Each point is reached from the start by the listed moves, each made once or not at all, plus a little noise. Is the number of moves made odd or even? Then give how often each move was made.

Moves:
(1): [  5 -29  37]
(2): [ 46  -9 -30]
Start: [ 9  3 -2]
Points:
[ 59 -34   4] -> even (1, 1)
[ 8  4 -1] -> even (0, 0)

Moves:
(1): [  6  13  15 -15   5  19 -12  28]
(2): [ -1  27   6  43 -11  12   1  22]
(3): [ 11 -26  14 -14 -10   2   7   9]
(4): [-13 -35 -59  -2   2 -22  43   9]
(5): [ 23   4 -36  39  59 -12  11  -6]
(6): [-27 -19  15   9   7  13  33  -5]
Start: [ -3  -2  -8 -12  11   3  13   6]
Points:
[ -3 -48 -36 -43   9   3  54  53] -> odd (1, 0, 1, 1, 0, 0)
[ -7 -37 -44  15  -8  -5  65  47] -> odd (0, 1, 1, 1, 0, 0)
[-30   9  16  40   6  28  47  23] -> even (0, 1, 0, 0, 0, 1)
[ -5  -2 -12 -12  11   6  10   2] -> even (0, 0, 0, 0, 0, 0)
[  5 -14  -9  65  57  18  62  26] -> even (0, 1, 1, 0, 1, 1)

Moves:
(1): [  3   4   5  -3  -6  -8  -6  13 -13  -9   3  -9   0 -19 -13]
(2): [ 10  18  19 -21 -11  -1  40  17   0  22 -12  12   4  29  -7]
(3): [ -3  23  -6  -6  -1  -5 -11  17 -13  -3 -24 -14   4  -4  10]
(4): [  4  -2  -9 -26  36 -14   9  20 -20  -8  14   4  14   2  30]
(5): [ 19   6   3  -2   9 -13  -1 -16   1  12   7 -17   7  -3 -12]
(6): [ 12  -8   1   5  -1   5  -4  10   7 -17  -3  -8  -6  17   1]
(7): [ 21 -16  18  -2  -7  15  -7 -18  15 -17 -21  36 -26 -14 -21]
(8): [ 14 -17 -10  -1  16  21 -17 -15 -12   3  -8 -41  -5 -15  19]
(9): [ -1   1  14 -16 -14  -1 -11 -13 -27  17   9  -4 -22 -21  -5]
(10): [ 28   5   0  -2   0  -8   1  -4   8   4   9 -18   5 -14   0]
(11): [ 20  -9  10 -31  -3   2  16   1 -31  17  -1  18   1   8   9]
(12): [ -1  20  -5   4  14  13 -14 -13   5   4  -4  11  10  -9  -3]
Start: [  0   7   0  -8 -24 -12  10  11   8  18  15 -19  -3  10  10]
Points:
[ 36  16 -12 -37  36  17 -31   4 -15  -3 -28 -24  -6 -30  46] -> odd (0, 0, 1, 1, 0, 0, 1, 1, 0, 0, 0, 1)
[ 70  18  13 -35  -9 -13  36  -7   3  59  10 -84   9   6   9] -> even (0, 1, 0, 0, 1, 0, 0, 1, 0, 1, 0, 0)
[ 34 -24   9 -10 -13  24 -14 -22  10   4 -15 -25 -36 -19  10] -> even (0, 0, 0, 0, 0, 0, 1, 1, 0, 0, 0, 0)
[ 51  -1 -10 -70  17 -12  -3  56 -71   0  -3 -70   3   1  66] -> even (1, 0, 1, 1, 0, 1, 0, 1, 0, 0, 1, 0)
[ 50  21  37 -59 -43   7 -27   9 -47   9 -26  10 -41 -32 -11] -> odd (1, 0, 1, 0, 0, 1, 1, 0, 1, 0, 1, 1)
[ 40  24   0 -59  10 -13  20  73 -43   5 -15 -76   8  22  48] -> even (1, 1, 1, 1, 0, 1, 0, 1, 0, 0, 0, 0)
[ 55   7  21 -87 -10 -43  18  25 -75  38  50 -30  -5 -34  33] -> odd (1, 0, 0, 1, 0, 0, 0, 0, 1, 1, 1, 0)
[ 95  14  36 -82   4  -1  50  22  -6  22  -3  36   0  29  16] -> odd (0, 1, 0, 1, 0, 1, 1, 0, 0, 1, 1, 1)

Moves:
(1): [18  1 -2 -7  4  1  5 -2  3 -5 10 -4 -8  2 -5  0 10 -8 -1  1 -6  4]
(2): [  3   2   2   7  -2   4   6  -1 -14 -13   6   0   1   0  -5  -9   0  10
  -5   3 -10  -3]
(3): [ -9  11   3   1 -13  -2  11  -2   4  -1  -9   8   8 -11   3  -7 -13 -16
  -9   6  -5  -7]
(4): [-11   3  -2 -12  -2  12  -1   3  -2  -4  10  -6   4   3   8 -12  -3  -5
  13  -1   7  -2]
(5): [  0  -4  13  14  -6  19  18  -4   4  26 -15   8  17 -19   1  -9  13  11
  10   8 -14 -11]
(6): [ -3  13  -1   2   3  -5   8 -11   1  12  -2  -2  -8   4   7  16  16   4
   7  -2  -8 -18]
(7): [ 10   0  11  11  -4   9 -12  14   5  -4   2   5  12   0   7  -8  14   6
   3   1   9 -14]
(8): [-13  17 -18  -5   2   8   5  -8  -1  -1  -9   3  11  -7   5  -9   4  -2
  16   1   2   2]
(9): [-20  -3  -9  -9  12  19 -11  -3  10  -1 -28  15   5   2  -4 -20  -6  -6
 -11   8   2  11]
(10): [  1   0 -10   3   5 -10   3   0   0 -10   6  -1  -2  -1  12 -15   4   2
  -2   2  -5   7]
(11): [ -1  -3  12  -7  -3   0  14   0   6 -10  -6   4  10  13 -17  10 -18   1
  14  13 -25  -8]
(12): [ -4 -19  -3   0  -4  -5   1   5 -16 -13 -11 -25 -19  13  -1  -4  -1  -1
   1 -11   7   3]
(13): [ -4  -6  -2 -15  -6  -4  -8 -14   4   3  -3   2   0  -3   1  -4  -3   7
   7   6   1  12]
(14): [ 12  -3  -6   2  -8   3   4  -1  16   6   7 -27  -2   0  -6  -8   6  -8
  -3  19 -12  -2]
(15): [  4   0  -4  -8  -1 -13   3  13  -5   5 -17  11 -18  -1  -4 -21 -27 -10
   9  -3   2 -16]
(16): [ -2   2  -2  -5   8   2  -3   4  -6 -11  -1  -4  11  -2  -9  -8   1  -8
 -12  -1   6  -1]
(17): [ -5  -6   6   7 -11  -2  15  -1  -9   2   6  10  -3  -6 -10   2  -4  -1
  -4   2  14   0]
(18): [  6   6   7   0  -3 -11   8   5   9 -11   2  -3 -10 -12   2  -2 -14   6
  -1  -2   1  -5]
(19): [ -1   5   0  12  -3 -10  16  -4  13 -11  -3  10   4   5  -6 -11 -24   3
 -11 -15  -6  -9]
(20): [ 10  15  14  11   9  -5   6 -14 -11   3   2  11  -3 -12 -10   3  -2  -3
   9   7 -10  -5]
Start: [  1 -17 -18   8   2   5 -15 -17   7   3  10  17   9  -6   8  -7 -24  -2
   0   0   4  -1]
Points:
[  8  -9  23  21  -8  12  55 -17  14  -8 -39  49  -9 -13 -24 -61 -70  -4
  38   4 -22 -71] -> odd (1, 0, 0, 1, 1, 1, 1, 0, 1, 0, 1, 1, 0, 0, 1, 0, 1, 1, 1, 1)
[-11 -29 -19  13  -9  21  16   6  13   0 -31  -4  -6 -26  12 -95 -27 -12
  10  18  14 -50] -> even (0, 0, 0, 1, 1, 1, 1, 0, 1, 1, 0, 1, 0, 1, 1, 1, 1, 1, 0, 0)
[  1  -2   2  28 -31   6  54 -57  12  15   0  48  19 -32  -7 -28 -29   8
  -7  10 -30 -33] -> even (1, 1, 1, 0, 1, 1, 0, 0, 0, 0, 0, 0, 1, 0, 0, 0, 1, 0, 1, 0)
